Each wall is flat, endless, passes through zero and stands at right angles to its row. A trip goes straight from one point to another. Which walls does it cross, in order?

Walls:
(1): [19, 2]
(2): [-19, 52]
(3): [4, 24]
(4): [-47, -41]
(5): [-11, -10]
Trips:
[4, 43] to [-27, 44] => 1
[57, 7] to [42, -32] => 3
[-29, -23] to [33, -57] => 1
[10, -29] to [9, -70] => none
[12, -69] to [-16, -37] => 1

Walls:
(1): [2, 36, -6, 11, 33, -4]
(2): [-10, -40, 0, -8, 12, 41]
(3): [-28, -5, -2, -20, -20, 57]
(4): [-7, -16, -41, 20, 13, -29]
(5): [-35, 24, -49, 72, 0, -1]
(6): [16, -7, 59, 6, -21, -37]
Trips:
[-14, -53, -38, -25, -33, 44] to [-13, 16, 7, 61, -14, 24] => 5, 4, 1, 2
[-53, -15, 44, 23, 7, 13] to [43, 52, -28, 42, -27, 37] => 1, 6, 2
[20, 3, 25, 11, -12, 1] to [-98, 16, -6, -14, 2, -41] => 5, 1, 4, 3, 6
[26, 35, 7, 21, 61, -2] to [9, -9, 2, -8, 75, 64] => 4, 2, 5, 3

Walls:
(1): [-4, 7, 17, -25, 5, 2, 30, -14, -27]
(2): [30, 18, 51, -75, -24, 13, -77, -12, -13]
(3): [17, 29, 50, -17, -16, -32, -33, -28, 14]
(4): [-70, -23, 4, -11, 105, 9, -63, 14, 56]
(5): [-28, 67, 11, 5, -52, -27, 6, 33, -52]
(6): [23, -68, 19, -10, -16, 36, -6, -12, 21]
(7): [40, -2, 35, -16, 54, -37, -39, -9, 6]
Trips:
[6, 18, 12, -6, 13, -3, 53, 45, -10] to [-27, 33, -2, -100, -10, -4, 9, -6, -4] => 2, 3, 4
[7, -1, -33, 79, -49, 37, 11, 18, 73] to [-18, 8, -64, -33, -69, 5, 3, 10, -23] => 5, 6, 2, 1
[-11, 40, -17, -58, -49, -16, -1, 28, 40] to [114, 3, -28, -4, -10, 15, 38, 84, 6] => 3, 6, 2, 7, 5
[53, 3, 14, 42, 0, -43, 28, 13, 33] to [18, 26, 6, -5, 29, 30, -37, -10, -40] => 2, 5, 1, 4
[-10, 17, -62, -13, 9, -1, -25, -19, -85] to [-14, 12, 16, -44, -39, 36, 12, -2, -7] => 6, 3

Walls:
(1): [-54, -15, -33, -35, 15, -1, -17, 72, 18, 23, -25, 63, 18, -13]
(2): [-30, 7, -49, -10, 24, -35, -10, -4, 19, 72, 66, -23, -4, -29]
(3): [15, 46, -4, 23, -35, -6, -35, 15, -33, 8, 0, -33, -6, 22]
(4): [29, -10, -69, -1, 36, 15, -4, 28, -44, -26, 46, -7, -2, -28]
(5): [-6, -5, 29, -18, -21, -36, -7, 8, 20, 20, 18, 4, -19, -14]
(6): [-18, 14, -16, 4, 48, 7, -28, -32, 6, -11, 39, -44, 53, 19]
(7): [38, -45, 49, -13, 1, -19, 4, -47, 36, -38, -35, 1, 49, 3]
(8): [8, 32, -3, -65, -19, 0, 24, -41, -28, -27, -27, -52, 3, -30]
Trips:
[-31, 8, -19, 26, 22, -17, -35, -58, -8, -38, 60, 23, -42, -6] to [-32, -16, -43, -3, 31, 32, -15, 10, -4, 17, -40, 34, 53, -47] => 5, 1
[-5, 28, -45, 26, -16, -8, 8, -23, -11, 32, -30, 40, 30, -88] to [48, 48, -8, -42, 19, -32, -32, 30, 34, 22, 3, -55, -5, 12] => 3, 5, 6, 1
[-28, -5, -4, -8, 14, 13, -45, 30, -35, 11, 8, 37, 41, 12] to [91, 18, -23, -33, -30, -80, -85, 1, -32, -12, 33, 49, 25, 52] => 5, 7, 2, 1
[-61, -26, 18, -8, -35, -14, -30, 5, -48, 36, -38, 5, -5, 93] to [-28, 36, 2, -16, 40, 17, -6, -9, -38, 21, 79, -7, 34, 48] => 6, 5, 2, 4, 1
[-8, 30, -62, 7, -25, -37, 37, 46, 69, 11, 8, 0, 62, 54] to [1, 30, 37, -17, 7, -1, 6, -17, 61, -2, 25, 8, -16, 9] => 5, 3, 7, 1

Walls:
(1): [5, -5, 25, -28, 19, -42, 22, -82, -18, -7, 43, 22, 5, -9, -24, -70, -67, 16, 8, -11]
(2): [4, 15, -42, 9, 16, -14, 39, 26, -46, -44, 21, 42, 13, 29, -27, -35, 71, -5, -4, 27]
(3): [29, 11, -41, -28, -31, 30, 4, -37, -43, -11, 9, 18, -12, 2, -25, -25, -11, 25, 40, -16]
(4): [-87, -69, 14, 18, -12, -9, 12, 8, 17, 26, -13, -5, 2, 14, -71, 38, 13, -47, -27, -1]
(5): [51, 22, 47, -1, 16, -34, 60, -40, 31, -13, -31, 30, 68, -76, -1, -5, -1, 40, 14, -67]
(6): [49, -10, -28, -57, 35, 18, 8, -15, 40, 10, 33, 15, 10, 61, -21, 36, 5, -9, -30, -25]
(7): [33, 7, -20, 17, 26, -6, 6, -18, 8, 2, 8, -33, -13, 24, 11, -34, -17, 41, -9, 23]
(8): [14, 34, 101, -41, 30, 19, 13, -23, -7, 41, -78, -51, -37, -29, 43, 38, -12, -42, 54, -9]
(9): [-35, -83, -37, 30, -26, 27, -19, 11, 42, 23, 0, -28, -27, -11, -9, 8, 28, -43, 5, 60]
Trips:
[-26, 34, -7, -3, 33, 13, 7, 14, 10, 21, -27, -69, -19, -6, 15, 8, 11, -26, -23, 15] to [-41, -48, -6, -31, 78, -36, -44, -23, 8, 29, -12, -35, 26, 20, 39, 2, 54, -35, -14, -41] => 6, 7
[7, 13, 42, 1, 17, 27, 15, -13, -44, 6, -44, -28, -2, -9, 12, 24, -18, 11, -1, 30] to [-1, 22, -8, -6, 23, -7, -6, 29, 52, -3, -22, 29, 45, 44, 0, -45, 35, -9, 15, -2] => 2, 6, 8
